Each row of a before or after table is a point. The points were changed in one or more steps. Then noise was added and the rows were shuffled. The steps act on how far a point lies along the listed directions, d1 being the first. What was done? A step turns or swaps two directions, mirrors them in a line or flattens them onto one, adds a multiple of one to another, or multiplies one. Angles are multiples of 10 degrees, from the lower direction toward the higher: turns from -170 to 170, lines from 10 to 170 but not 90. Use the fewest steps. Two steps may share a direction if one is a turn and the other turns, adds or multiplies; they go together, in the order done. Otherwise the lowest direction goes first.

Directions:
(1): [-30 -48]
(2): [ 48 -30]
Before:
[[ 25  37]
 [-36   7]
 [ 26   6]
 [  8 -51]
 [-29  14]
 [-24 -60]
 [  9  47]
 [-17 -20]
 [-10   5]]
After:
[[-47 -50]
 [ -9   9]
 [ 24  -5]
 [-21 -14]
 [-21  24]
 [ 39  27]
 [ -4 -54]
 [-33  15]
 [ 24  43]]
Steps: turn d1 and d2 by -20 degrees

Directions:
(1): [-14   5 -44 -38]
(2): [-46  -5  33 -21]
(3): [ 36   3  24 -42]
(4): [  5 -60  -5  -4]
Before, 8 rows:
[[ -9  -7   2   4]
 [-44  22  33   3]
 [-22 -12   3 -11]
 [  2  25   1   0]
 [ 35 -18  -6   6]
 [  8  37  -1 -30]
 [  5  11  14 -20]
 [ -6 -23  10  14]]
After (8 x 4):
[[  8  11 -30   2]
 [ 46 -30  -7  39]
 [ 21  -1   0 -18]
 [  0   2  -5  15]
 [ 13 -16 -28 -61]
 [  3 -21   2 -13]
 [  3  11  20  40]
 [-17  19  40  -1]]
Steps: multiply d1 by 2.5; multiply d2 by -1; mirror d3 and d4 in the line at 170 degrees

Directions:
(1): [-39   3   0   3  44  20  10  43]
(2): [ -9 -60 -14 -24  -1 -14  34  -2]
(3): [-31   6 -44  16 -40  30   6  -3]
(4): [ 34  -1  -8 -41 -17  30 -11  40]
(5): [ 45   2 -28  31  26  16  33  -5]
(6): [  9 -33   3  46 -15 -16 -26  37]
Before:
[[-22  12  -8 -21 -39  27  -8 -16]
 [ -1   1 -42  14  10  28  32   2]
 [ -9  -8  -8 -33 -30 -16   7 -31]
 [-43  60 -44   2   2  23  29 -39]
 [ 16  -5 -11 -11   2   6  -9   2]
 [-33  -1  30  -4  22 -17  21 -15]
 [-34  -8  -6   3   5  -1   8   7]
 [  6  12   8  32 -46  -2 -23  -3]
 [-23 -13 -33  16  16  33  37   6]
 [-32  -7 -45  18 -22  19  40  -6]
 [ 16 -31   5 -20  19  10   0  44]]
After, 11 rows:
[[ 11  -2 -10 -16   4   7  -6  -1]
 [-16 -14 -22  17  47  29  43  22]
 [-15  -9  -9 -28 -10  -9  13 -16]
 [ 34   8  10  32 -56 -14 -26 -19]
 [ -2  54 -30   5  13   4  29 -49]
 [-17 -10 -28  20  22  12  47   9]
 [ 10   0 -29  11  36  22  36   9]
 [-11 -22  -1 -25  26  22   5  53]
 [-34 -10  -4   6  19  -1  11  17]
 [-48  -5  24   4  18 -12  19  -1]
 [ -2  12   0 -21 -25  23  -1 -20]]
Steps: add 1 times d2 to d1; turn d3 and d5 by 20 degrees; multiply d3 by 0.4; add -0.3 times d4 to d6

Directions:
(1): [ 20  28 -11 -59  33 -24 -21  13 -36  -7 -38]
(2): [ 60 -17   8  21 -18 -46  44 -12  -6 -16 -24]
(3): [ 10 -12 -33  33  -9 -17 -45  33  29  39 -39]
(4): [ 11  45 -13 -37 -34   8  42  18  40  34   4]
Before, 11 rows:
[[-42  -5  19  11  -1  32   4 -27  -3 -10  51]
 [ -6   9 -11 -18  11  -1 -21   6 -19  -5  -8]
 [-21   7   6   0   5  12   6 -11  -8  -2  25]
 [  2  -8   7  26 -13   4  22  -3  24  16   9]
 [-14   5   0 -35  24   2 -13  -1  -2  -2   1]
 [ -2  -5  -3 -15  10   5  -8   3 -15 -16 -11]
 [ 23  14   7 -23 -27 -11  39  -5  17   0  -6]
 [ 12  16  -1 -27 -22   2  39  -1  10   1  -2]
 [ -9   3  22 -11  14   7 -12 -10 -19 -15  13]
 [-13  -1   9   0  -4  18  22 -11  13   2  24]
 [-13  -9 -12  26 -19   9   1  13  32  35  10]]
After (11 x 11):
[[-15   5   5   9 -10  16 -18   9  19  17  12]
 [ 21 -26   0  15  19 -32 -10  -4 -28  -9 -21]
 [  4  11 -15   0 -23   1   9  11  17  15  -1]
 [ -7  17   9 -50  15   3  -5  -7 -20 -17  -6]
 [-34 -20 -10  31  15   9 -60   1  -1  12   4]
 [  1 -14  14   5  28  -7  -8 -12 -25 -14  -6]
 [-19   1 -10  13   9   3 -25   5  -2  13   3]
 [ -4   3 -13 -11  -4  -2  -4  11  33  24  -5]
 [ -8  15  -4 -45  14   6  -8   2 -20 -10 -11]
 [-14 -12  -4  -1  26   4 -29   1  -8   0  -5]
 [ -5   0  -8  -4 -16  15   8   9  18   4   0]]
Steps: swap d1 and d4; turn d2 and d3 by -90 degrees

Directions:
(1): [ -7  45  60  35   4 -53  -4  53 -15 -22  31  33]
(2): [-60 -19  48  41  20  26  44 -49 -13 -29 -30  11]
Before:
[[  4  12   3 -13 -10 -11  -5   5 -12  -4  17  10]
 [-33  19  53  30  -2 -16  19   4  -8 -29  -3  27]
 [-28  18  43  37  19   3  29 -22 -17 -16  -9  23]
 [-27 -38   4  -3   4  42  33 -60 -10  -5 -26  -7]
 [-28  -8 -14   3   9  26  22 -45   7  -2 -25 -23]
 [-24 -16   6   5   0  31   7 -10  -7   7  -4  13]
 [ -4  30  25  14   2 -37 -11  35 -14  -7  17   8]
 [ 32  29  -7 -23 -18 -47 -46  50  -3  12  39  11]
 [ 21  19 -35 -17 -21 -38 -34  50  -8  15  30  11]
 [-17  -9  16   7  10  21  14 -16  -5  -5 -17   0]
 [ -7   3  16   1  -8  11  -9   6   9  -4   7   0]
 [ 42  53 -14  -6 -11 -30 -25  45  -4  10  20   2]
 [-29   7  25  21 -11   8  19  -8  -1 -14 -23  24]]
After (13 x 12):
[[-35   3  35  35  20  24  39 -47 -14 -14 -24  14]
 [-39   7  16  23  13   6  25 -30  -1 -14 -16  -7]
 [  3   6  -8  -5   0  -8 -12   6  -7   4   2 -11]
 [-36  -3  20  22  -9  19  25 -22  -2 -13 -31  19]
 [-37  -8  26  17  -1  14  26 -30  -2 -19 -21  10]
 [ 56  38 -46 -26 -16 -14 -30  33   3  25  11 -15]
 [ 36  11 -59 -35 -25 -29 -43  48   0  27  29  -1]
 [-41 -18  41  24   9  19  39 -43 -19 -20 -14  11]
 [  6   6  -6 -20 -12  -7  -4  -3  -9   1  13   3]
 [-30 -12  16  13   0  26   9  -9 -10   3  -1  16]
 [ 48  15 -42 -51 -24 -30 -52  37   5  29  31  -6]
 [-24  -7  27  14  11  18  19 -14 -10 -10 -19   5]
 [ -8  -2  13  -3  -8  13  -9   4  11  -4   5  -3]]
Steps: multiply d1 by 0; multiply d2 by 1.3

Directions:
(1): [ 12  49  13  38  34  16 -11   8  40  29 -25  12  -5 -15  41 -45 -28 -32]
(2): [  9  20 -15  35  36  30   9 -26  25 -27  10  40 -32  41 -32  53   4  -5]
(3): [ 33  18  32 -19 -14  48  -8 -28 -25   2 -27 -56 -45  -5 -27  -6  21 -27]
(4): [-24  13  -6  15 -38 -29 -20   6  48  11   0 -38   2  18  28  43  49 -42]
(5): [ 31   0   5  27   5  24  60 -29  18 -16  29 -29  48 -47  18  13  20  12]
Before, 10 rows:
[[ 13  19  16   0  32  26  -3  -7   0  -8  -4  26 -22   6 -10 -10 -16  -2]
 [  9   1  10  -1   9  10   0 -10  -7  -5  -4   2 -18   7 -12  11  -2   6]
 [ -8   3   4  -2  -9   3   2  10   6   1 -12  -5   2   3   1  -1   5   7]
 [-11   6   2  -4 -17 -30  -4  23  11  20   5  -6  27 -34  52 -41 -16  -7]
 [  9  -8 -13  15  31   1  17   1  -1 -13  15  60  18   0 -12 -10 -28  34]
 [  7   1  -6   8  13  13  19  -6  -4   0   2  17   1  -8 -15   0  -7   9]
 [  7   0  11  -6   3   8  -5   7  -4  15  -8  -2   0 -12  15 -28 -11   1]
 [ 21   6   0  29  13  21  23 -17  15  -9   4  -4  17  -8   6  14  19  -5]
 [ -3   5 -15  31  12 -10  12  -9  32  -7  13  12  19   0   8  29  10   6]
 [  0   0   7 -10  -2   4  -3  -2   4   4   9   2   0  10  -2   8   1 -10]]
After, 10 rows:
[[ -3   1  -9  -1   3   3   2   1  -8   2  -8  16 -11   5 -16   4  -3   3]
 [ -4   2   3   1  -6   6   9  11   5  -2 -11  -8   9  -2   1  -2   2  10]
 [  0   2   9 -13  -3   5  -5   4   6   7   5   2   1   5   2  -3  -3 -10]
 [ -8  -8 -13  -2  -1  -9 -15 -10  -3  -7   1  10 -18  25 -24  33   6  12]
 [  1  -8  -1   7   2   0  17   2   9   1  13   8  18  -9  19  -1  -2  12]
 [  3 -18 -11   5 -13 -11  43 -10   7 -23  44   2  41 -30  18  23   9  20]
 [-15   4   6 -15  16 -13 -17  18   2   2   2  29  -3   9   7 -15 -20   6]
 [  0   6 -15  23  21   6 -10   0  11  -9  -4  33 -11  27 -14  20   9  -5]
 [  1   6  10  -2   8  -4 -13   0   1  11 -15   5 -13   2   5  -8 -10   2]
 [ -4 -26  -6 -22  -9  -7  -8   0 -26 -14   6  23  -9  19 -37  10   1  22]]
Steps: turn d1 and d3 by -90 degrees; turn d2 and d5 by -80 degrees; multiply d4 by 0.4

Directions:
(1): [-21   4  47   7  32  -2  -1  46  28 -24  -7 -59 -33  25  10 -16  -3  10
  -8  12 -51  25 -20 -29]
(2): [-38  18  42   0 -44   7 -35   5  59   8   0  24  17   5  -2 -43 -41   8
   7  35  29 -27   1  10]
(3): [ 26 -12 -13  23  -7  -6 -18 -22  28  25 -31 -31 -14 -14  20 -50   2  24
  36 -60 -30 -11  10  46]
(4): [ 17  12 -14  36  18 -18   3  -8 -36 -56  11 -30  25 -21  18 -47 -16  -2
  46  36  41  11 -25  -2]
(5): [-44   9  -6  19  22  -3  15 -38 -20 -23  32  43  -5  23  39  -9 -59  34
 -22 -36 -25  15   7   1]
Before:
[[ 21  -8 -10  -6  12  -1  14  16 -14   0 -10 -24 -10 -11  -7  19  35 -14
   -8 -10 -21  16   0 -11]
 [-18  18  18   8  -3   4 -10  -7  17 -14   0  -8   6   4  16 -35 -26  14
    9  -2  -1   4   2  -1]
 [ 11  -5 -30  14  18 -11  15 -26 -23  -5   2  -4   5 -11  14  -5   3   7
   14 -26  -4   3   1  12]
 [ 19  -2 -18  -2   0   3  -4 -17  -3  11 -13   3  -1  -4 -15   5  12 -10
    7 -15   8  -3   1  -1]
 [ 20 -11 -21   7  12  -7   8   7   3   2  -8 -21 -15   3   5   0  22  -6
    1 -22 -18  13  -9   7]
 [ 60 -17 -29 -14  -7   1  -3   9 -17   5 -17 -22  12 -26 -36  25  58 -40
   27  27  31   0  -6  -1]
 [ 16   2 -11  -2   7   1  13   0 -33  -2   5   3  11   2  -5  37  24 -16
  -12  20  15   7   2 -15]
 [  4   8 -12  10  23 -16  20  -6 -26 -14   1 -22 -12  -5  18  -2  -6   5
    6 -23 -19  16  -6  -7]
 [  1   2 -11  10  23  -2   0 -14 -13   2   0  -7  -3   5  13   0   8   5
   -2 -19 -31   6  -2  -2]
 [ -5  -2  11   8  -1  -1  -3   8  18  -7 -11 -18 -11   4  10 -21  -2   9
    7 -17 -15 -13  -3   3]
 [ -3   1 -12   3  19 -15  14  -2 -18 -16   5   1   9  -3   2  13   0  -5
   -1  10   3   5  -9  -9]]
After:
[[ 13  -7 -29   4  10  -3  19 -18 -26   2  -1  10  -2 -10  10  11  10   0
   -8 -37 -17  13  11   6]
 [  1   0 -10   4  23 -15  12   5 -13 -16   1 -10   5  -3   2  12   7  -6
    3   6  -6   7  -9 -10]
 [ 22  -1 -15   8   9  -1  -9 -11  -7  10 -11 -16   6 -10   0  -6  25  -8
   16  -7 -10  -6  -2   6]
 [ -2   0   0   0  11   5  -4  -9  10   6 -11  -5 -16  13  -3   0  -4   3
   -4 -24 -21   7  -1  -8]
 [  0  18  10   3 -17   5 -14  -2  13 -10  -6 -11  22 -11   0 -29 -10  -3
   20  20  28  -6   1   0]
 [  4   0  -5   8 -16  -1  -3  -9   6  -3  -6   5   8  -8   5 -23  -4   2
   16 -10  17 -24   2  13]
 [ 16  -9 -34  11   5  -9   4 -13  -1   5  -4  -2  -8  -1  11  -8   9   0
    5 -32  -8   8  -2  21]
 [  2   3  -3   4  26  -1  17   0 -28  -5   7  -3  -8  15   9  33  12  -1
  -24  -2 -20  18   1 -18]
 [ 26   6 -18   8   9 -15  12  -4 -20  -5 -11 -34  -2 -20   6  -8  11  -5
   23 -14   0   5  -7   2]
 [ 10  -6  -4  12  20  -8   3   3   9  -4 -14 -42  -9  -4   9 -15  17   5
   16 -16 -23   7  -8   5]
 [-25  -9 -10   7  37   1  16 -27 -15 -19  22  25 -27  31  28  14 -32  23
  -28 -48 -58  31   8  -7]]
Steps: turn d4 and d5 by 160 degrees; turn d1 and d4 by 150 degrees; turn d2 and d3 by -20 degrees
